Each row is a point. The ring and each string are closed loops that go straight from each point to the next, and from the last back to the first. Before rounding, they use only three directions, however many columns there are. How many times does the string pass through the ring? Passing back the other way cancels.

Ring:
[0.027 0.052 -0.025 -0.005]
[-0.011 0.044 0.001 -0.033]
[-0.054 0.003 0.031 -0.025]
[-0.057 -0.020 0.026 0.001]
[-0.033 -0.027 0.002 0.035]
[0.025 0.002 -0.031 0.059]
[0.044 0.034 -0.037 0.037]
String (24 x 4):
[0.016 -0.016 0.000 0.075]
[0.027 -0.007 -0.009 0.074]
[0.011 0.007 -0.001 0.040]
[0.014 0.019 -0.037 0.024]
[0.039 0.036 -0.066 0.027]
[0.071 0.048 -0.047 0.049]
[0.071 0.058 -0.038 0.036]
[0.050 0.067 -0.048 -0.001]
[0.019 0.059 -0.044 -0.024]
[0.018 0.071 -0.034 -0.040]
[0.010 0.063 -0.001 -0.035]
[-0.002 0.032 0.020 -0.006]
[-0.011 0.016 -0.002 0.003]
[-0.031 0.024 -0.004 -0.030]
[-0.024 0.016 -0.010 -0.012]
[-0.018 0.008 0.012 0.007]
[-0.040 0.010 -0.010 -0.023]
[-0.030 0.007 -0.007 -0.007]
[-0.017 -0.002 0.019 0.021]
[-0.025 -0.014 0.027 0.029]
[-0.014 0.003 0.002 0.017]
[-0.034 -0.016 -0.014 0.017]
[-0.029 -0.027 -0.022 0.037]
[-0.003 -0.041 -0.017 0.085]
Times through: 2

Ring (10 x 11):
[0.074 0.015 0.019 0.023 0.024 -0.030 0.041 -0.014 0.012 -0.025 -0.020]
[0.068 0.042 0.020 0.021 0.021 -0.042 0.035 0.013 0.020 -0.011 -0.002]
[0.038 0.064 0.020 0.014 0.015 -0.045 0.015 0.035 0.017 0.002 0.021]
[-0.006 0.070 0.020 0.004 0.008 -0.035 -0.010 0.041 0.002 0.009 0.040]
[-0.045 0.060 0.021 -0.005 0.002 -0.016 -0.029 0.030 -0.018 0.007 0.046]
[-0.070 0.036 0.021 -0.011 -0.001 0.005 -0.038 0.006 -0.038 -0.003 0.039]
[-0.068 0.004 0.020 -0.010 0.002 0.021 -0.034 -0.026 -0.049 -0.019 0.018]
[-0.040 -0.018 0.018 -0.003 0.009 0.024 -0.018 -0.047 -0.046 -0.033 -0.005]
[0.009 -0.025 0.016 0.008 0.018 0.012 0.007 -0.053 -0.029 -0.041 -0.025]
[0.051 -0.013 0.017 0.018 0.023 -0.007 0.030 -0.041 -0.008 -0.038 -0.031]
String, 19 rows:
[-0.079 0.058 0.025 -0.013 -0.009 -0.003 -0.035 0.022 -0.034 0.009 0.055]
[-0.118 0.048 0.016 -0.021 -0.001 0.011 -0.080 0.023 -0.050 0.006 0.061]
[-0.098 0.025 0.008 -0.015 0.011 0.015 -0.083 0.007 -0.049 -0.008 0.041]
[-0.050 0.013 0.013 -0.005 0.013 0.008 -0.042 -0.010 -0.036 -0.018 0.017]
[-0.016 0.011 0.023 0.001 0.005 0.002 0.002 -0.022 -0.027 -0.020 0.006]
[-0.029 -0.013 0.027 -0.002 -0.001 0.022 0.010 -0.052 -0.043 -0.031 -0.005]
[-0.023 -0.049 0.020 0.001 0.009 0.037 0.004 -0.082 -0.053 -0.050 -0.030]
[0.013 -0.045 0.012 0.010 0.026 0.020 0.001 -0.068 -0.034 -0.052 -0.039]
[0.048 -0.043 0.021 0.017 0.018 0.012 0.045 -0.077 -0.023 -0.053 -0.049]
[0.036 -0.004 0.025 0.013 0.010 -0.005 0.041 -0.041 -0.013 -0.031 -0.020]
[0.037 0.007 0.027 0.013 0.008 -0.010 0.044 -0.032 -0.009 -0.026 -0.014]
[0.085 0.011 0.028 0.024 0.013 -0.027 0.072 -0.029 0.011 -0.027 -0.027]
[0.113 0.035 0.023 0.031 0.023 -0.051 0.071 0.001 0.034 -0.018 -0.021]
[0.102 0.064 0.012 0.030 0.035 -0.068 0.030 0.044 0.045 -0.004 0.001]
[0.079 0.082 0.018 0.023 0.022 -0.068 0.031 0.055 0.041 0.008 0.020]
[0.033 0.080 0.010 0.014 0.027 -0.056 -0.017 0.062 0.025 0.010 0.033]
[0.003 0.056 0.014 0.007 0.018 -0.032 -0.018 0.033 0.002 0.000 0.028]
[-0.004 0.032 0.022 0.004 0.008 -0.013 0.003 0.000 -0.014 -0.010 0.015]
[-0.021 0.037 0.031 -0.001 -0.007 -0.007 0.016 -0.005 -0.021 -0.005 0.024]
Times through: 2
String:
[0.074 0.026 0.031 0.021 0.007 -0.031 0.071 -0.016 0.012 -0.018 -0.014]
[0.106 0.038 0.023 0.030 0.022 -0.051 0.065 0.005 0.033 -0.016 -0.016]
[0.069 0.021 0.028 0.020 0.011 -0.028 0.061 -0.018 0.009 -0.021 -0.015]
[0.021 0.017 0.020 0.010 0.014 -0.014 0.015 -0.013 -0.009 -0.020 -0.002]
[0.014 0.011 0.025 0.008 0.007 -0.006 0.024 -0.025 -0.016 -0.022 -0.004]
[0.033 -0.034 0.027 0.012 0.009 0.014 0.049 -0.074 -0.027 -0.046 -0.039]
[0.018 -0.041 0.022 0.010 0.013 0.020 0.030 -0.075 -0.034 -0.049 -0.038]
[0.012 -0.011 0.029 0.007 0.002 0.008 0.038 -0.052 -0.027 -0.032 -0.017]
[0.018 0.005 0.015 0.010 0.020 -0.008 0.004 -0.021 -0.013 -0.026 -0.009]
[0.040 0.009 0.012 0.016 0.027 -0.018 0.007 -0.013 -0.002 -0.027 -0.014]
[0.017 0.020 0.022 0.009 0.011 -0.013 0.017 -0.013 -0.010 -0.018 0.001]
Times through: 0

Ring (6 x 14):
[0.041 0.020 -0.065 -0.030 0.032 -0.050 0.012 0.004 -0.031 -0.020 -0.010 0.042 0.012 0.006]
[-0.017 0.056 -0.041 -0.023 0.039 -0.010 0.007 -0.014 -0.041 -0.007 -0.018 0.001 -0.033 0.027]
[-0.047 0.060 -0.004 -0.014 0.019 0.020 -0.025 -0.005 -0.002 -0.003 0.007 -0.026 -0.029 0.007]
[-0.036 -0.005 0.039 0.010 -0.023 0.032 -0.033 0.007 0.041 -0.014 0.024 -0.015 0.006 -0.024]
[0.008 -0.068 0.032 0.022 -0.035 0.005 0.002 0.004 0.027 -0.028 0.005 0.028 0.031 -0.022]
[0.046 -0.055 -0.013 0.002 -0.014 -0.032 0.010 0.011 0.008 -0.031 0.001 0.053 0.043 -0.020]
String:
[-0.010 0.056 -0.027 -0.027 0.020 -0.008 -0.034 0.013 0.012 -0.009 0.022 -0.005 0.002 -0.014]
[-0.020 0.012 -0.004 -0.003 0.008 0.006 0.000 -0.009 -0.011 -0.013 -0.007 0.002 -0.014 0.009]
[-0.079 0.061 0.020 -0.003 0.014 0.046 -0.023 -0.017 -0.003 0.002 0.000 -0.046 -0.050 0.017]
[-0.069 0.086 0.019 -0.019 0.006 0.042 -0.073 0.015 0.049 0.002 0.047 -0.056 -0.017 -0.025]
[-0.038 0.049 0.013 -0.014 -0.002 0.023 -0.058 0.019 0.047 -0.007 0.042 -0.029 0.005 -0.031]
[-0.018 0.004 0.008 -0.001 -0.004 0.010 -0.016 0.002 0.014 -0.015 0.009 0.000 0.002 -0.010]
[-0.044 -0.034 0.052 0.027 -0.029 0.040 -0.004 -0.012 0.018 -0.016 -0.002 -0.009 -0.009 -0.003]
[-0.041 -0.056 0.070 0.035 -0.046 0.046 -0.012 -0.004 0.039 -0.019 0.009 -0.007 0.007 -0.018]
[-0.026 -0.082 0.073 0.041 -0.054 0.039 -0.003 -0.003 0.040 -0.025 0.006 0.007 0.018 -0.022]
[0.005 -0.064 0.046 0.021 -0.047 0.013 -0.027 0.021 0.062 -0.027 0.031 0.018 0.048 -0.047]
[0.013 -0.018 0.002 -0.003 -0.013 -0.008 -0.019 0.016 0.029 -0.022 0.020 0.020 0.031 -0.028]
[0.003 -0.046 0.011 0.015 -0.013 -0.001 0.021 -0.010 -0.009 -0.023 -0.017 0.028 0.006 0.004]
[0.039 -0.114 0.020 0.031 -0.037 -0.017 0.043 -0.007 -0.004 -0.037 -0.024 0.064 0.036 -0.006]
[0.079 -0.086 -0.019 0.003 -0.024 -0.052 0.015 0.021 0.017 -0.040 0.006 0.078 0.071 -0.034]
[0.058 -0.015 -0.039 -0.021 0.001 -0.048 -0.014 0.028 0.020 -0.028 0.022 0.050 0.054 -0.035]
[0.014 0.005 -0.020 -0.013 0.006 -0.018 -0.010 0.009 0.006 -0.019 0.009 0.021 0.017 -0.013]
[0.044 -0.030 -0.042 -0.008 0.013 -0.043 0.034 -0.005 -0.035 -0.026 -0.024 0.056 0.016 0.010]
[0.065 -0.005 -0.078 -0.027 0.033 -0.068 0.036 -0.001 -0.050 -0.026 -0.026 0.066 0.018 0.014]
[0.061 0.051 -0.097 -0.051 0.049 -0.073 -0.003 0.018 -0.027 -0.019 0.004 0.048 0.024 -0.005]
[0.028 0.046 -0.062 -0.036 0.035 -0.041 -0.009 0.011 -0.016 -0.015 0.006 0.026 0.010 -0.003]
[0.003 0.015 -0.031 -0.013 0.021 -0.017 0.013 -0.009 -0.029 -0.015 -0.016 0.020 -0.010 0.016]
[-0.014 0.018 -0.034 -0.007 0.033 -0.010 0.041 -0.032 -0.067 -0.011 -0.046 0.016 -0.042 0.047]
[-0.037 0.068 -0.050 -0.020 0.058 -0.004 0.038 -0.041 -0.088 -0.001 -0.053 -0.005 -0.073 0.066]
[-0.020 0.095 -0.047 -0.040 0.042 -0.010 -0.034 0.007 -0.007 -0.003 0.016 -0.016 -0.019 0.001]
Times through: 5

Ring (8 x 14):
[-0.018 -0.037 -0.003 0.035 0.004 -0.001 0.016 -0.043 -0.021 0.015 0.013 0.009 0.016 -0.047]
[0.028 -0.053 -0.013 0.007 -0.007 -0.014 0.000 -0.049 -0.002 0.038 0.035 0.036 0.035 -0.053]
[0.069 -0.040 -0.018 -0.007 -0.023 -0.028 0.001 -0.019 0.026 0.043 0.030 0.058 0.021 -0.013]
[0.071 -0.009 -0.012 -0.004 -0.027 -0.030 0.006 0.013 0.038 0.026 0.003 0.054 -0.006 0.034]
[0.043 0.023 0.001 0.006 -0.018 -0.020 0.007 0.032 0.030 -0.002 -0.028 0.031 -0.028 0.065]
[-0.012 0.045 0.016 0.027 0.000 -0.002 0.012 0.033 0.005 -0.034 -0.057 -0.006 -0.043 0.071]
[-0.048 0.032 0.018 0.052 0.009 0.007 0.026 0.016 -0.017 -0.036 -0.052 -0.022 -0.040 0.041]
[-0.050 0.004 0.011 0.058 0.009 0.007 0.031 -0.007 -0.024 -0.019 -0.029 -0.016 -0.022 0.002]
String:
[-0.037 0.007 0.005 0.072 -0.003 -0.002 0.054 0.016 -0.010 -0.014 -0.032 -0.004 -0.040 0.021]
[-0.090 0.032 0.022 0.086 0.017 0.017 0.050 0.015 -0.035 -0.047 -0.061 -0.042 -0.052 0.029]
[-0.092 0.038 0.028 0.065 0.026 0.023 0.024 0.001 -0.042 -0.054 -0.063 -0.050 -0.039 0.024]
[-0.090 0.035 0.027 0.063 0.026 0.023 0.022 -0.002 -0.042 -0.052 -0.060 -0.048 -0.036 0.022]
[-0.044 0.013 0.017 0.029 0.017 0.012 -0.001 -0.018 -0.027 -0.027 -0.032 -0.021 -0.009 0.004]
[-0.010 -0.001 0.003 0.034 -0.002 -0.005 0.019 -0.004 -0.005 -0.004 -0.017 0.007 -0.014 0.010]
[-0.025 -0.007 0.002 0.058 -0.003 -0.004 0.042 0.000 -0.010 -0.003 -0.017 0.003 -0.022 0.003]
[-0.047 -0.026 0.000 0.074 0.003 0.001 0.052 -0.021 -0.026 0.003 -0.004 -0.004 -0.012 -0.033]
[-0.039 -0.052 -0.006 0.060 0.006 0.002 0.037 -0.051 -0.033 0.019 0.021 0.003 0.016 -0.071]
[0.002 -0.053 -0.013 0.043 -0.008 -0.012 0.033 -0.038 -0.009 0.033 0.028 0.027 0.016 -0.053]
[0.016 -0.073 -0.014 0.004 0.001 -0.008 -0.010 -0.080 -0.018 0.045 0.052 0.031 0.057 -0.092]
[0.027 -0.053 -0.009 -0.015 0.002 -0.008 -0.027 -0.068 -0.010 0.034 0.038 0.030 0.052 -0.064]
[0.019 -0.017 -0.003 0.011 -0.006 -0.011 0.002 -0.018 0.003 0.013 0.003 0.023 0.007 -0.005]
[0.050 -0.033 -0.017 0.022 -0.025 -0.028 0.028 -0.002 0.024 0.036 0.018 0.051 0.000 -0.002]
[0.106 -0.063 -0.033 -0.008 -0.040 -0.044 0.014 -0.017 0.046 0.072 0.054 0.089 0.027 -0.022]
[0.087 -0.046 -0.026 0.004 -0.036 -0.039 0.021 -0.003 0.041 0.056 0.035 0.075 0.011 -0.004]
[0.073 -0.037 -0.021 0.008 -0.031 -0.034 0.020 -0.002 0.035 0.046 0.026 0.065 0.006 0.001]
[0.104 -0.059 -0.030 -0.015 -0.036 -0.041 0.004 -0.020 0.043 0.067 0.050 0.084 0.030 -0.020]
[0.072 -0.050 -0.018 -0.025 -0.017 -0.025 -0.021 -0.043 0.019 0.048 0.041 0.058 0.042 -0.035]
[0.030 -0.027 -0.006 -0.003 -0.006 -0.012 -0.010 -0.032 0.003 0.021 0.014 0.030 0.022 -0.019]
[0.022 -0.024 -0.006 0.010 -0.007 -0.012 0.002 -0.024 0.003 0.019 0.010 0.027 0.012 -0.014]
[0.015 -0.030 -0.005 0.008 -0.002 -0.009 -0.003 -0.036 -0.004 0.019 0.014 0.023 0.021 -0.028]
[0.016 -0.038 -0.013 0.039 -0.015 -0.017 0.034 -0.016 0.004 0.029 0.016 0.033 0.002 -0.023]
[-0.013 -0.050 -0.010 0.050 -0.004 -0.008 0.036 -0.039 -0.016 0.027 0.023 0.019 0.013 -0.055]
[-0.038 -0.037 -0.005 0.070 0.000 -0.002 0.050 -0.027 -0.024 0.012 0.006 0.004 -0.004 -0.043]
[-0.017 -0.011 0.000 0.053 -0.005 -0.006 0.039 -0.003 -0.007 0.002 -0.012 0.008 -0.018 -0.001]
[-0.006 -0.004 0.001 0.038 -0.005 -0.007 0.025 0.000 -0.002 0.000 -0.015 0.011 -0.016 0.010]
Times through: 3

Ring (7 x 14):
[-0.004 0.008 0.031 0.011 0.017 -0.011 0.031 0.001 -0.017 0.012 0.002 0.013 0.018 0.016]
[-0.006 0.038 0.021 0.053 -0.011 -0.029 -0.012 0.007 0.028 0.053 0.018 0.007 0.032 0.038]
[-0.009 0.039 0.008 0.057 -0.022 -0.030 -0.025 0.016 0.037 0.061 0.021 0.000 0.027 0.038]
[-0.011 0.007 -0.007 0.027 -0.019 -0.017 -0.006 0.033 0.006 0.054 0.014 -0.011 0.004 0.011]
[-0.009 -0.019 -0.003 -0.002 -0.002 -0.007 0.028 0.034 -0.028 0.039 0.005 -0.009 -0.005 -0.009]
[-0.006 -0.034 0.009 -0.025 0.018 0.002 0.057 0.027 -0.056 0.014 -0.005 -0.002 -0.009 -0.020]
[-0.005 -0.025 0.024 -0.024 0.029 0.003 0.060 0.012 -0.054 -0.007 -0.009 0.007 -0.002 -0.011]
String, 27 rows:
[-0.013 0.006 0.009 -0.004 0.014 0.008 0.006 0.004 -0.009 -0.047 -0.011 0.001 -0.011 0.013]
[-0.013 0.005 0.001 0.004 0.003 0.002 0.001 0.014 -0.005 -0.019 -0.004 -0.004 -0.009 0.011]
[-0.005 0.016 0.022 0.027 0.002 -0.019 0.014 0.009 0.000 0.037 0.010 0.007 0.022 0.021]
[-0.016 0.011 -0.004 0.007 -0.001 0.004 -0.012 0.013 0.005 -0.029 -0.004 -0.006 -0.013 0.016]
[-0.013 0.039 0.005 0.043 -0.013 -0.014 -0.033 0.007 0.036 0.007 0.009 0.000 0.011 0.039]
[-0.003 0.058 0.024 0.084 -0.027 -0.048 -0.028 0.008 0.053 0.101 0.033 0.009 0.053 0.054]
[0.006 0.060 0.042 0.106 -0.031 -0.073 -0.006 0.014 0.048 0.184 0.051 0.017 0.085 0.055]
[-0.003 0.032 0.021 0.060 -0.018 -0.040 -0.002 0.018 0.023 0.099 0.028 0.006 0.041 0.033]
[-0.009 0.018 0.007 0.032 -0.010 -0.019 -0.004 0.018 0.011 0.041 0.012 -0.001 0.014 0.021]
[-0.019 0.017 -0.015 0.014 -0.011 0.004 -0.031 0.018 0.019 -0.031 -0.003 -0.012 -0.018 0.020]
[-0.018 0.045 -0.014 0.053 -0.031 -0.016 -0.059 0.018 0.055 0.015 0.014 -0.011 0.003 0.042]
[-0.001 0.062 0.025 0.100 -0.037 -0.061 -0.029 0.015 0.060 0.145 0.044 0.008 0.065 0.056]
[0.005 0.057 0.041 0.099 -0.028 -0.068 -0.005 0.012 0.045 0.166 0.047 0.016 0.079 0.053]
[-0.005 0.024 0.019 0.041 -0.008 -0.026 0.002 0.013 0.012 0.058 0.017 0.005 0.027 0.027]
[-0.015 0.013 -0.003 0.010 -0.002 0.002 -0.013 0.013 0.007 -0.024 -0.003 -0.006 -0.011 0.017]
[-0.015 0.025 0.003 0.020 -0.001 -0.001 -0.020 0.005 0.018 -0.027 -0.002 -0.001 -0.003 0.027]
[-0.002 0.033 0.040 0.040 0.009 -0.026 0.014 -0.007 0.009 0.036 0.012 0.019 0.038 0.036]
[0.006 0.020 0.059 0.035 0.020 -0.035 0.052 -0.007 -0.016 0.073 0.016 0.028 0.055 0.026]
[0.005 0.005 0.050 0.023 0.019 -0.030 0.059 0.003 -0.029 0.074 0.014 0.022 0.044 0.014]
[-0.005 -0.002 0.024 0.005 0.015 -0.009 0.035 0.010 -0.024 0.017 0.001 0.008 0.012 0.007]
[-0.013 -0.005 0.004 -0.011 0.013 0.009 0.015 0.011 -0.020 -0.036 -0.010 -0.002 -0.015 0.004]
[-0.014 -0.015 0.006 -0.028 0.025 0.019 0.027 0.007 -0.034 -0.064 -0.019 0.000 -0.024 -0.003]
[0.002 -0.028 0.047 -0.026 0.044 -0.004 0.090 0.002 -0.071 0.010 -0.008 0.020 0.016 -0.012]
[0.006 -0.023 0.054 -0.012 0.039 -0.015 0.094 0.003 -0.068 0.045 0.001 0.023 0.030 -0.008]
[0.005 -0.014 0.049 -0.001 0.031 -0.019 0.079 0.005 -0.054 0.053 0.005 0.021 0.032 -0.002]
[0.009 -0.014 0.065 -0.003 0.042 -0.022 0.096 -0.004 -0.063 0.054 0.004 0.030 0.042 -0.001]
[-0.009 -0.002 0.022 -0.012 0.026 0.007 0.030 0.000 -0.027 -0.040 -0.012 0.008 -0.004 0.007]
Times through: 3
